Each row of a before or after table is a point. The points were changed in one or more steps. Then noise was added and the rows were shuffled. The steps act on columns, c1 being the first. Name the steps. A step turns or swaps two columns, mirrors them in a line or flattens them onto one, adds a multiple of one to another, or multiplies or shifts one. Angles are multiples of 10 degrees, from the lower column toward the higher: turns from -170 to 170, lines from 10 to 170 but not 90. Use the fewest steps. Two steps may share a column if one is a turn and the other turns, adds or multiplies; they go together, in the order done. Otherwise the lowest column goes first.
In the rows, zero is written as 128.

Before (13 x 2)
[[140 118]
 [162 103]
 [130 105]
 [151  93]
 [151 146]
 [134 124]
 [163 171]
 [160 124]
 [ 73 150]
 [133  94]
 [159  94]
 [155 129]
 [140 153]]
After (13 x 2)
[[162 178]
 [171 144]
 [130 155]
 [170 175]
 [156 197]
 [142 206]
 [ 56 199]
 [174 223]
 [145 169]
 [155 146]
 [136 143]
 [173 155]
 [136 173]]
Steps: multiply c1 by 1.3; shift c2 by 50

Before (12 x 3)
[[135 117 183]
 [ 96  92  95]
 [ 90 118 122]
 [118 121 138]
 [123  70  99]
 [175 160 156]
 [145  82 110]
 [133 122 115]
 [142 148 154]
 [146 134 151]
 [159 168 186]
 [108 104 145]]
After (12 x 3)
[[196  91 160]
 [225 168 114]
 [192 162 125]
 [159 131 158]
 [196 151 133]
 [184 169 165]
 [139 119 133]
 [169 132 139]
 [208 197 124]
 [183 115 126]
 [173  73 164]
 [144  82 141]]
Steps: shift c1 by 50; turn c2 and c3 by -60 degrees

Before (13 x 6)
[[ 95 110 133 104 154 120]
 [132 153 142 125  71  64]
 [136  53  51  87 162 123]
 [140 144  78 146 124 129]
 [128 140 128 166 157 100]
 [121 147  68  89 152 124]
 [127 136 141 101 149 112]
 [ 93  77 134 102  96 123]
 [131 154 130 116 156 103]
 [109 154  56 127 147 108]
 [138 113  75 100 150 131]
 [117 146 139 189 152 123]
 [127 111 120 133 162 103]]
After (13 x 6)
[[136  65 188 102 192  82]
 [130 160 149 119 114 124]
 [ 95 117 147 114 111 112]
 [132 152 153 156 118 115]
 [138 140 141 145 180 141]
 [127 125 165 132 129  96]
 [135 183  67 122 131  83]
 [111 162 170 126 190 122]
 [121 143 150 171 110 135]
 [128 144 148 107 110 119]
 [137 112 166 111 175 120]
 [126 148 170 104 179 135]
 [ 96  85  97 108 132 101]]
Steps: turn c2 and c6 by 30 degrees; turn c3 and c5 by -110 degrees; multiply c4 by 0.7

Before (9 x 8)
[[116 103 126  91 125 134 142 113]
 [134 135 137 161  91 113 109 122]
 [140 125 141 160  96 155 110 107]
 [128 126 137 183  89 140 141 130]
 [125 120 157 117 150 130 137 118]
 [ 96 125  98 172 114 144  94 115]
 [128 118 126 117 145 120 146  81]
 [142  90 114 103 163 124 134 110]
 [114  79 142 115 139 120 132  98]]
After (9 x 8)
[[165 125 119 161  15 144 148 122]
 [169 135 110 161  30 103 146 109]
 [125 136 155 172  87 107 162 115]
 [145 149 130  91 118 121 109 113]
 [157 133 133 117 179 138 108  82]
 [173 165 144 103 236 131 116 108]
 [158 131 116 185  10 119 114 131]
 [144 178 115 116 162 139 116  99]
 [153 133  98 117 193 132 119 117]]
Steps: shift c1 by 30; turn c2 and c7 by 170 degrees; turn c3 and c6 by 170 degrees; multiply c5 by 3

Before (8 x 11)
[[100 152 104 166 167 166 119 128 182 151 173]
 [153  69 116 109 162  91  80 122 110 123 128]
 [111 110 151 136 109 137 138 138 139 110 128]
 [107 136 134 128 169 114 105 120 167 154 111]
 [115 145 114 115 114 130 105 108 139  95 116]
 [137 111 173  80  98 101  66 129  78 122 153]
 [140 152 106 112 192 159 121 166 163 161 149]
 [125 107 186  73 105  84  66 147 109  64 161]]
After (8 x 11)
[[112 106 105 118  71 167 118  80 148 140 148]
 [103 102 172  86 157  85 186 132 104 128 152]
 [148 107 131 122  85 135 143 130 132 141 110]
 [147 148 151 131 148 141 133 123 136 120 129]
 [ 99 144 116 118  93  89 202 127 107 127 127]
 [168 105 104 155  88 180 117 120 159 137 173]
 [113 102 188  76 153  85 190 115 103 102 162]
 [134 100 115 111 138 134 136 150 131 114 115]]
Steps: mirror c1 and c4 in the line at 80 degrees; turn c2 and c7 by -140 degrees; turn c5 and c8 by -170 degrees; flatten c6 and c9 onto the line at 30 degrees; multiply c10 by 0.4

Before (9 x 12)
[[160 110 116 172 112 144  98 131 108  87  91 100]
 [128 124  88 168 179 112 162 121 138 139 137 128]
 [119 110 153 148 108 140 110 133 128 132 126  96]
 [141  96 128  89 139 112 133 111 133  73 149  79]
 [113 150 157 161 134 249 156 133 135 130 127 125]
 [112 128 153 164 109 117 189 137 127  89  77  85]
 [133 101 152 154 157 128 132 114 128 124 143 133]
 [127 117 139 123 110 108 117  87 121 130 123 128]
 [141 159 143 133 112 112 101 125 132 102 142 132]]
After (9 x 12)
[[141 147 129  88 139 115 156 113 163  75 149  79]
 [133 143 152 155 163 128 153 117 156 119 142 133]
 [119 120 156 155 106 140 147 132 156 132 125  94]
 [130 120 140 122 111 109 145  89 152 129 125 130]
 [112 151 161 161 141 248 100 134 167 129 130 132]
 [159 108 116 168 114 144 159 130 137  90  93 104]
 [113 181 153 164 107 117 105 134 157  91  77  85]
 [140  88 145 132 111 117 109 125 159 102 143 130]
 [125 158  88 167 183 112 117 120 169 140 138 126]]
Steps: turn c2 and c7 by -110 degrees; shift c9 by 30

Before (11 x 14)
[[155 146 154 117 118 100 137 150 123 166  97 121 147  99]
 [110 166 132 147 144  76 108 152 169 133  85  93 120 131]
 [143 145  97 136  91 110 117 113 115 116 137 150 172 138]
 [147 169 166 151 114 126 170 175 163 129 120 110 146 155]
 [ 89 123  94 166  81 101 102 141 136 172 144 130 146  96]
 [143 127 129 109  85  71 167 153 126 175 146  87 169 130]
 [121 131  85 141 145 110 120 140 134 139  75 134 104 141]
 [ 99 107 124 137 159 111  99 179 157 144 139 120 167 144]
 [157 156 162 107 115 115 106 170 116  98 105 118 123 173]
 [ 76 112 101 154 144 130 124 135  89 130  78 128 119 109]
 [135 118 121  87 114 140 156 124 115  98  79 110 103 131]]
After (11 x 14)
[[144 114  72 191 152 146 125 104 160 128 136 179 119 120]
 [109 118  76  27 108 131 156 126 140  99 116 128 101 140]
 [130 105 136 153 181 105 100  99  79 147 140 160 164 118]
 [142 120 133 224  53 141 101 123 118 171 167 164 148  90]
 [111 147 107 100 112 139 135 107 123 164  94 104 147  90]
 [137 131  65 160 155 108 120 120 119 138 150 132 104 117]
 [143 143 126 148  68 111 118 135 149 117 163 106 172 118]
 [105 169 133 184 105 104 170 108  73 127  88 118 148 141]
 [ 83 128 146  85  58  97 166 107 119 174 130 129 170  81]
 [100 166  89 178 152 100 109 129  80 131 110 158 118  82]
 [107 158 117  71 107  83 105  84 119  98  89 106 122 140]]
Steps: turn c1 and c12 by -110 degrees; turn c3 and c11 by -70 degrees; multiply c4 by 2.5; multiply c5 by 1.6; turn c6 and c14 by 60 degrees; turn c8 and c9 by -150 degrees

Before (12 x 20)
[[156 118 129 106 117 132 144 119 148 144 158 126 135 117 134 158 101 116
  148 119]
 [125 140  97 133 139 112 141 133 120 140 152 138 122 126  92 163 139 118
  152 115]
 [142 168 104  97 128 112 129  94 124 117 119 104 134 160 140 138 122 113
  126 109]
 [109 150 153 145 129 114 119 139 147 156 106 108 150 120 113 155 121 118
  142 134]
 [131 163 108  99 136 151 111 107 122 155 161 117 111 134 130 111 121 128
  131 123]
 [124 157 111 122 104 134 137 149 150 116 108 134 140 156 122 160 114 115
  122 118]
 [134 119 121 142 128 111 157 138 112 141 137 130 118 118 122 133 103 101
  111  99]
 [144 136 108  96 145 113 113 108 119 156 148 132 140 118 113 159 101 108
  123 148]
 [124 118 116 120  94 153 126 136 150 149 147 141 103 153 136 163 113 146
  133 122]
 [146 153 108 125 126 142 117 120 153 162 111 126 113 147 127 148 139 119
  103 139]
 [125 144 146 133 137 146 123 112 104 119 155 107 125 124 124 130 128 129
  135 100]
 [118 128 114 132 149 153 121  99 149 134 117 128 132 113 105 107 148 128
  111 142]]
After (12 x 20)
[[144 202 105 128 128 138 118 114 146 161 110 125 112 147 127 146 138 123
  156 143]
 [111 194 154 141 127 117 121 142 150 157 105 106 151 120 115 154 122 115
  121 136]
 [145 152 135  95 146 152 113 124 108 157 147 131 136 116 113 160 101 109
  140 149]
 [126 163 128 134 136 165 140 146 122 138 151 136 125 128  90 162 139 118
  111 114]
 [124 177 121 134 137 102 121 136 100 119 157 107 124 125 126 128 129 128
  127  99]
 [118 127  99 129 149 127 121 124 130 134 118 126 133 115 105 107 149 129
  168 141]
 [131 232  98 104 135 133 110 134 110 155 163 119 108 134 132 112 123 127
  138 124]
 [156  98 124 104 116 126 145 154 140 145 159 128 130 119 133 157 101 114
  136 121]
 [143 247 130  97 131 157 127 135 107 116 118 106 132 159 140 137 121 114
  156 109]
 [133 102 140 142 124 142 155 105 120 141 139 129 120 116 124 133 101 101
  119  99]
 [121 101 100 125  92 129 128 134 152 149 144 139 101 155 137 163 114 147
  129 120]
 [121 217 114 119 107 140 135 120 158 114 109 136 138 156 121 160 117 112
  122 117]]
Steps: multiply c2 by 3; mirror c3 and c6 in the line at 150 degrees; turn c4 and c13 by 10 degrees; turn c8 and c9 by 30 degrees; turn c8 and c19 by -110 degrees

Before (10 x 24)
[[108 130 104 152 117 189 103 128 102 122 109 157  93 116 126 114  97 162
  101  94 151 122 151 154]
 [139  77  99 153 144 124 111 129 105 136 113  79 130 114 112 107 147 124
  232 117 128 122  66 102]
 [131 177 124 131 158 146 114 131 137 141 115 131 197 106 168 115 164  93
  103 133 148  85 151 151]
 [144  74 149 119 157 169  95 124 144 154 110 147 125 105 169 142 138 105
  233 119 138 123 130 163]
 [ 97 173 109 119 120 115 111 130 152  93 128 150  90 127  94  98 116 136
  125 125 148 123 142 130]
 [142  71  99 127 153 129  35 125 149 105 132 154 135 166 157 100 168 180
  111 110 132  90 122 117]
 [145 183  70 132 157 133 118 120 110 118 109 159 106 108 108 246 112 127
  101 117 152 120 153 169]
 [141  81 149 165 108 116  98 122 124 140 120  86  98 145 168 133 126 119
  143 124 120 100 140 131]
 [137  70 142 197 152 132 118  59 142 146 158 163 150 106 134 129 132  91
  111 119 105  80 151 130]
 [103  97 147 123 125 120 114 139 124 130 121 108 159 133 144 142 112 157
  145 132  66 117 149 150]]
After (10 x 24)
[[129  78 102 120 155 121 114 130 105 138 114  81 129 117 114 107 146 153
  232 117 130 123  64 164]
 [128  69 101  84 169 133  35 125 153 107 132 156 135 167 156 100 170  99
  108 106 132  88 125 179]
 [129 173 110 125 114 113 109 130 151  94 131 148  90 126  97  98 113 116
  124 126 149 125 143 191]
 [132  80 152 116  99 112  95 120 123 138 122  89 101 148 167 133 125 164
  143 122 120 100 142 191]
 [126 180  70 127 174 132 119 117 109 119 109 161 108 108 104 248 110 135
  100 115 152 118 153 228]
 [127 178 123 156 177 146 112 130 140 143 114 129 197 103 166 116 163 148
  103 136 145  87 152 212]
 [126  71 144 124 166 132 119  59 141 146 157 164 152 107 134 132 133 207
  111 114 107  80 150 192]
 [126 131 103  88 111 188 104 130 101 121 109 158  95 116 126 115  96 132
  101  94 151 122 150 215]
 [126  74 150 152 173 168  93 122 145 150 110 145 125 108 167 140 139 132
  231 118 138 125 130 221]
 [128 100 145 109 124 118 113 140 124 128 122 107 164 131 144 144 112 109
  143 132  64 116 150 209]]
Steps: multiply c1 by 0; turn c4 and c18 by 120 degrees; multiply c5 by 1.6; shift c24 by 60

Before (11 x 32)
[[135 159 129 125 132 121 104 108 118 136 117 142 128 137 119 117 141 141
  121 133 120 110 148 141 128 104 141 127 155 118 119 127]
 [126 120 129 122 143 126 121 125 109 140 138 137 138 132 111 115 112 129
  127 132 116 132 137 137 132 152 137 117 128 145 140 150]
 [116 156 107 137 122 118 111 132 124 113 146 142 131 122 138 107 125 148
  136 117 130 124 140 129 144 151 122 127 129 133 129 136]
 [124 137 132 128 127 129 111 118 107 140 106 141 116 115 134 131 126 129
  133 111 109 132 151 125 146 113 147 123 130 122 106 128]
 [125 142 136 122 132 114 140 122 107 150 133 137 151 121 114 147 131 117
  133 133 126 132 119 127 110 122 133 123 118 151 123 111]
 [127 135 118 112 120 141 142 129 123 125 121 116 124 110 100 129 156 136
  123 130 142 117 129 136 144 122 143 130 138 129 116 124]
 [123 131 124 122 120 150 126 145 124 136 145 133 128 136  82 105 112 155
  128 141 110 129 126 122 128 118 137 126 131 146 128 140]
 [104 122 130 131 113 148 106 123 116 128 108 146 104  99 125 112 107 114
  118 118 133 118 126 146 127 120 134 122 115 128 123 114]
 [117 140 133 129 119 123 129 133 123 121 131 132 128 120 109 111 161 129
  146 119 107 140 114 106 135 135 149 146 123 143 149 137]
 [151 135 117 124 124 146 122 116 126 125 131 127 118 101 130 118 142 104
  126 129 137 144 176 114 134 143 148 131 130 135 124 105]
 [118 129 120 141 131 133 142 124 123 127 140 141 138 109 144 132 127 124
  130 130 141 142 121 125 137 137 144 100 123 136 134 141]]
After (11 x 32)
[[116 157 106 137 122 118 111 133 131 111 146 127 131 122 137 108 124 147
  118 116 131 124 159 129 144 150 135 127 129 135 141 137]
 [119 141 133 130 119 122 130 132 138 141 131 106 128 119 145 111 160 130
  147 118 107 141  92 106 135 135 109 157 122 148 132 137]
 [124 137 133 129 126 130 112 118 153 159 106 150 116 115 133 130 128 129
  121 112 109 132 187 125 146 113 113 121 130 121 141 128]
 [151 133 116 123 123 145 123 116 135 116 131 132 119 101 126 118 142 104
  126 129 136 145 248 114 134 144 109 133 131 138 127 105]
 [119 129 122 141 131 133 142 124 136 113 140 122 138 109 130 131 128 124
  113 129 141 143 109 125 138 137 114  83 122 139 140 140]
 [105 122 129 132 113 147 107 123 141 122 108 133 103  99 118 111 107 114
  131 118 133 118 124 146 126 121 125 118 114 128 145 114]
 [135 158 129 126 132 121 104 109 141 144 118 138 128 136 122 118 141 141
  138 132 120 111 179 141 127 104 117 127 155 115 143 127]
 [124 130 124 121 120 150 127 144 133 155 145 127 128 137 127 104 112 156
  175 142 110 129 123 123 128 118 120 126 131 151 134 139]
 [125 142 136 122 132 113 140 123 148 152 133 133 152 121 133 147 132 117
  142 134 126 133 105 127 109 121 127 120 119 159 138 111]
 [128 135 118 112 120 142 143 128 135 110 120 141 125 110 123 130 155 137
  157 130 143 118 131 136 145 123 114 132 139 129 115 124]
 [126 120 130 121 143 126 121 126 149 152 138 116 138 132 126 116 112 128
  146 132 116 132 150 139 132 153 123 111 128 149 136 149]]
Steps: turn c9 and c27 by -170 degrees; add -1 times c21 to c10; turn c12 and c31 by 90 degrees; turn c15 and c19 by -90 degrees; multiply c23 by 2.5; multiply c28 by 1.6; multiply c30 by 1.3

Before (11 x 64)
[[ 90 105 130 159 173 112 141 194 100 101 141 133  89 101 160 131 176 188
  106 151 111 120 115 147 149  94  93 110 105 167 168 100 126 127 104 168
  115  57 144 172 136 129 173 179 101 134 161 116 138  96 150  68 128 162
  128 121 155 166 135 175 154 142  97 157]
 [111 119 135  94 179 175 173 170 147 166 125 131 119 153 111  99 142 161
  105 139 100 169 130 163 121 160 163  96  96 116 120  89  93 126 120 122
  165 144 127 125 161 144 110 144 150 133 132 109 169 181  79 111  89 128
  140 143 123 102 133 167 131 176 137 113]
 [ 88 167  99 126 180 123 170 157 119 167 147 105 142 128  97 110 177 139
  142 133 164 112  93  79 123 103 135 111 105 149 146 106 142 141  84 160
  116 122 134 112 157 112 173 105 145 117 152 174 190 105 148  92 166 122
  113 179 124 138  89 170 192 171 166 142]
 [161 148 108 140 150 101 109 134 108 136 136 144  87 176 123 102 121 139
  132 116 150 122  97 129 141 154  96 143 150 116 129 157 109 128 113 113
  141 119 171 117 147 119 121 152 158 113  85 100 121 125 159 156 139  98
  106 175 112 149 159 115 163  97 160 158]
 [161 129 122 114 180 166 196 130 104 117 144 154 114 179 146 111 192 104
  135 158  90 160 154 142  97 106 144 107 122 114  85  96 139 180  98 137
  113 106 155 179 151 117 108 151 148 156  85 103 130 123 108 139  84 120
  180 102 116 185  72 121 144 140 164 130]
 [173 126  80 127 165 165 142 148 167 136  83 146  99 105 154 107 146 149
  102  75  78 141 156 117 113 135  90 140 160 105  92  87 139 121 102 131
  110 114 115 143 174 141 162 145  96 168 149 168 163 146 132 156 142 142
  186 136 152 185 156 166 122 134 143 107]
 [ 86 155  84 172 107 137 175 150 114  93 138 151 118  89 148 169 125 159
  118 147 164  95 114 138 149 141 143  97 116 112 127 122 115 147 153 138
  137 123 159 140 120 111 104  97  92 111 117 153 131 156  89  93 139 135
  114 110  82 173 144 138 101 101  99  99]
 [149 171  80  87 108 149 118 115 108 158 168  84 156 137  99 170 102 168
  171  93 162 166 132  84  98 118 158 116 143 144 120 120 178 200 141 167
  155 133 118 171 160 156 164  97  83 125 166 178 134 165  83  99 144  87
  134 162 153 142 152 124 180  96  94  84]
 [105 103 141 127 185 109 156 161 139 132 147 117 103 138 101 142 158 132
  122 138 117  81 126 162  75 149 111 102 124 103 145 172 174 118  81 107
  104 108 111 140 125 202 169 176 104  95 146 117 177 135 123 114  86 132
  148 150 146 120 123  99 109 172 137 117]
 [137 122 121 140 136 174 186 145  97 105 124 139 117 165  91 185 127 114
  104 101 159 121 164  92 142 168 140 162 157 163 111 153 128 166 108 144
  125  85 108 190 172 170 135 166 146 131  82 125 111 162 155 142 116  86
  193 170 157 109 147  99 140 151 110 101]
 [159 184  83 155 125 165 135 133 144 153 156 111 141 170 126 121 177  98
  161  84  90  96 103  88 156 117  88 146  99 165 164 154 119 114 112 142
  109 140 149 172 153 192  94  94 117 167  91 121 144 113  88 112 154 103
  139  94 151 113 113  94 146 123 178  92]]
After (11 x 64)
[[ 89 106 129 160 172 112 141 191  99 100 142 132 110 101 113 131 178 188
  107 151  90 116 163 149 146  90  93 112 107 169 171 100 126 125 104 168
  112  57 144 172 138 128 175 179 100 132 162 116 137  92 152  66 127 163
  130 120 156 162 134 174 152 142  97 155]
 [148 170  81  88 107 151 120 115 110 158 167  84 163 139 128 169 100 170
  172  95 156 164  97  83  98 118 158 116 142 146 120 122 179 203 142 165
  154 133 119 170 161 155 164 100  83 126 162 179 135 167  84  98 145  88
  133 161 154 140 154 124 179  94  90  84]
 [ 90 169 101 127 181 125 172 156 121 166 145 106 164 128  95 111 173 140
  141 133 143 113  99  77 124 106 134 109 105 148 145 106 140 143  85 157
  113 123 132 111 157 114 170 103 147 120 150 177 189 102 150  93 165 123
  113 176 122 137  90 172 194 171 165 143]
 [138 121 123 143 136 174 188 148  97 107 122 142 158 167 161 189 126 116
  106 103 117 120  89  92 141 168 137 163 157 164 109 155 128 162 109 145
  124  88 110 190 171 173 133 164 149 130  81 125 110 163 154 141 116  87
  192 172 158 108 146  96 141 151 110 101]
 [104 100 141 128 185 107 159 161 140 132 146 116 119 139 125 142 161 132
  120 138 104  80 104 164  78 149 110 103 122 105 143 172 174 117  82 107
  105 108 110 141 124 203 169 175 104  95 144 119 176 134 126 112  86 132
  145 150 147 121 124 101 112 170 138 119]
 [161 130 122 114 181 163 197 129 102 118 145 157  93 181 155 109 191 105
  134 156 117 160 146 142  95 103 143 109 121 115  87  97 140 179 100 138
  113 106 155 182 153 116 109 150 147 159  87 102 128 123 108 139  83 121
  181 101 120 184  74 121 143 142 162 128]
 [111 119 135  97 178 174 175 171 147 164 124 130  98 154 131  99 144 157
  104 139 122 168 109 161 123 160 164  93  93 117 117  85  92 124 121 122
  163 144 127 126 158 142 110 143 148 132 133 108 167 183  79 108  88 127
  140 144 123  99 135 167 131 174 137 115]
 [ 83 153  81 172 106 137 178 149 111  92 139 151 167  87 114 169 127 159
  118 147 117  94 148 140 148 139 145  98 115 111 128 122 116 150 151 139
  141 120 159 143 119 110 103  95  92 111 115 151 130 155  88  91 141 134
  113 110  82 173 143 139 105 100  99 100]
 [173 127  82 125 165 161 140 149 166 134  85 146  79 104 156 107 147 149
  102  76 102 138 153 119 116 135  92 139 159 102  91  87 139 122 102 130
  109 115 115 146 175 144 160 147  96 168 147 167 165 145 133 155 141 144
  188 136 155 183 159 164 121 130 144 105]
 [161 185  82 156 126 164 135 135 140 155 156 112  90 171 106 122 178 101
  160  85 140  99 122  90 154 117  91 147  99 167 163 155 120 115 113 144
  108 141 147 171 154 191  93  93 116 169  93 126 144 112  89 112 155  99
  138  92 154 116 112  96 145 124 175  91]
 [162 149 110 140 150 100 112 132 108 137 142 146 151 177 100  99 121 140
  131 118  90 120 127 131 140 155  95 143 150 116 128 160 112 129 114 113
  142 120 171 115 147 119 124 155 158 112  85  99 120 123 156 154 138 101
  105 175 115 151 160 116 159  97 160 156]]
Steps: swap c13 and c21; swap c15 and c23

Before (9 x 64)
[[153 138 132 104 157 142 152 134 120 133 120 125 134 184 115 143 132 137
  114 160 127 135 129 127 142  95 154 102 102 113 133  94 156 156 114 169
  110 159 144 116 129 109  92 100 146 108 141 138 133  99 114  87 101 146
  122 144 147 125 143  85 127 138  99 104]
 [143 144 137 135 112  63 148 135 108 119 118 132 159 157 137 133 139 139
  222 106 142 142 153 147 114 122 148  85 110 116 161 197 106 147 113  91
  114 161 136 138 118 126  92  97 119 117 129 127 143  88 137 135 132 144
  123 100 153 135 146 115 123 153  99 106]
 [147 141 135 113 113 142 151  47 165 141 129 167 143 124 110 142 139 156
  107 108 134 142 140 138 108  99 142 105 110 130 158 111 107 118 109 153
  120  84 170  79 142 125 169 122 126 146 115 138 107 100 163 154 176 128
  145 134  87  88 137 128  98 109 120  89]
 [143  95 133  73 115 140 145 132 164 137  80 134 156 159 149 129 133 155
  137 114 142 134 105 109 135 101 138 130 123 115 110  91 112 126 141 166
  128 145 112 139 112 119 110 170  39 131 137  81 136  90 118 100 128 138
   63 143  98 136 126 172 121 120 116 119]
 [121 148 163 123 121 142 149 109 155 141  90 147 144 110 134 147  94  96
  124 110 135 124 117 144 117 111 217 117 174 173 146 110 119 115 135 145
  109 154 123 150 131 110  87 102 130 144 126 135 123  88 114 146 106 129
  152 152 158 150 117  99 131 119 102 111]
 [152 140 145  84 126 134 135 131 175 132 122 125 111 117 174 128 130 120
  118 113 133 107 106 143 126  99 134 130 108 114 175 161 151 147 141  80
  106 141 147 136 159 129 134 108 135 170 166 126 155 133 142 116 120 125
  117 145  82 147 130  81 134 123 150  98]
 [135  80 134 144 120 133 131 121 140 138 131 128 158 136 122 130 108 146
  105 129  76 109 159 145 177 110 169  72 115 118 172 131 145  97 120 163
  139  68 108 101 151 124  85 123 144 120 117 136 145  78 176 136 101 120
  151 137 103 145 120 114 130 123 117  87]
 [141 151 178 148 114 134  19 121 145 106 142 138 107 120 124 150 134 150
  109 106 123 137  85 138 110 162 134  96  97 114 167  95 113  70 127 163
  129 158 126 118 113 102 102 123 137 115 150 122 130 249 143 137 152 136
  141 117 139 160 171  86  83 156 106 177]
 [128 106 177  74 132 138  91 132 117 131 141 118  62 141 113 135 138 140
  125 165 110 142  99 140 131 189 145 108 118 135 149 127 138 119 139 111
  125 158 107 132 135 129 151 101 154 100 141 117 111 120 125 149 156 152
  151 141 160 142 156 118 134  48 121 140]]
After (9 x 64)
[[143  95 135  73 115 141 145 131 164 137  81 134 156 159 149 129 134 155
  137 115 204 134 162 108 121 100 138 130 122 115 109 118 111 126 142 165
  128 145 112 100 112 120 111 170  80 131 137  82 137  90 117 101 127 139
   64 143  99 138 126 172 121 121 116 120]
 [153 138 133 105 157 142 152 135 120 133 120 124 134 183 114 143 132 136
  114 160 113 135 138 127 114  95 153 102 101 113 133  98 156 157 114 169
  111 159 143 111 128 109  92 100 138 109 141 138 133  98 114  88 102 147
  122 144 147 125 142  85 127 138 100 105]
 [143 144 137 136 112  64 148 137 108 118 118 133 158 157 136 133 138 139
  223 106 144 141  81 146 142 121 149  87 111 115 161 173 107 147 113  90
  114 161 135 164 119 125  92  96 133 118 129 125 141  88 137 134 133 145
  123 100 154 135 145 116 123 153  99 106]
 [122 147 162 123 120 142 150 109 155 141  91 147 144 110 133 147  93  97
  124 110 131 124 144 143 138 111 217 118 174 173 145 137 118 115 135 145
  108 154 122 104 132 110  87 102 134 145 125 136 124  88 116 145 106 129
  151 153 157 150 116  99 131 120 102 110]
 [128 107 176  73 132 139  92 132 116 131 141 118  60 142 114 133 137 140
  126 165  97 141 156 141 126 189 144 108 119 135 150 137 138 119 139 110
  125 158 107 131 134 128 151 101 131  99 142 117 110 120 125 149 155 152
  152 141 160 143 156 118 133  49 122 140]
 [141 151 177 149 115 134  19 121 145 106 142 138 108 120 125 149 134 150
  109 106 118 138 180 138 146 162 134  96  97 114 166 111 113  71 128 162
  130 159 126 122 114 103 102 122 130 115 150 122 130 248 142 137 152 135
  141 118 139 160 170  85  83 155 105 177]
 [151 141 145  83 127 133 135 131 175 131 122 125 110 117 173 128 129 119
  118 113 126 106 137 142 130  99 135 131 108 114 175 159 151 146 141  80
  106 141 147 153 160 128 134 108 137 169 166 127 155 132 143 116 121 126
  118 145  81 147 130  81 134 123 150  98]
 [147 143 134 113 113 143 152  47 165 142 130 166 142 124 110 143 139 156
  107 108 134 141 123 138 147  98 142 105 110 130 158  77 108 117 108 152
  119  84 171 144 142 125 169 122 131 146 115 138 106  99 162 152 177 128
  144 133  87  87 137 128  98 110 120  88]
 [134  80 135 145 121 134 131 122 140 138 130 129 158 137 121 130 108 147
  106 129  84 109  96 145  79 110 168  71 115 118 172 102 145  98 121 164
  139  69 107 139 152 124  85 123  98 119 117 137 148  77 177 137 100 120
  151 137 103 143 119 114 131 122 117  86]]
Steps: turn c21 and c45 by 50 degrees; turn c23 and c32 by 160 degrees; turn c32 and c40 by -130 degrees; multiply c25 by -1
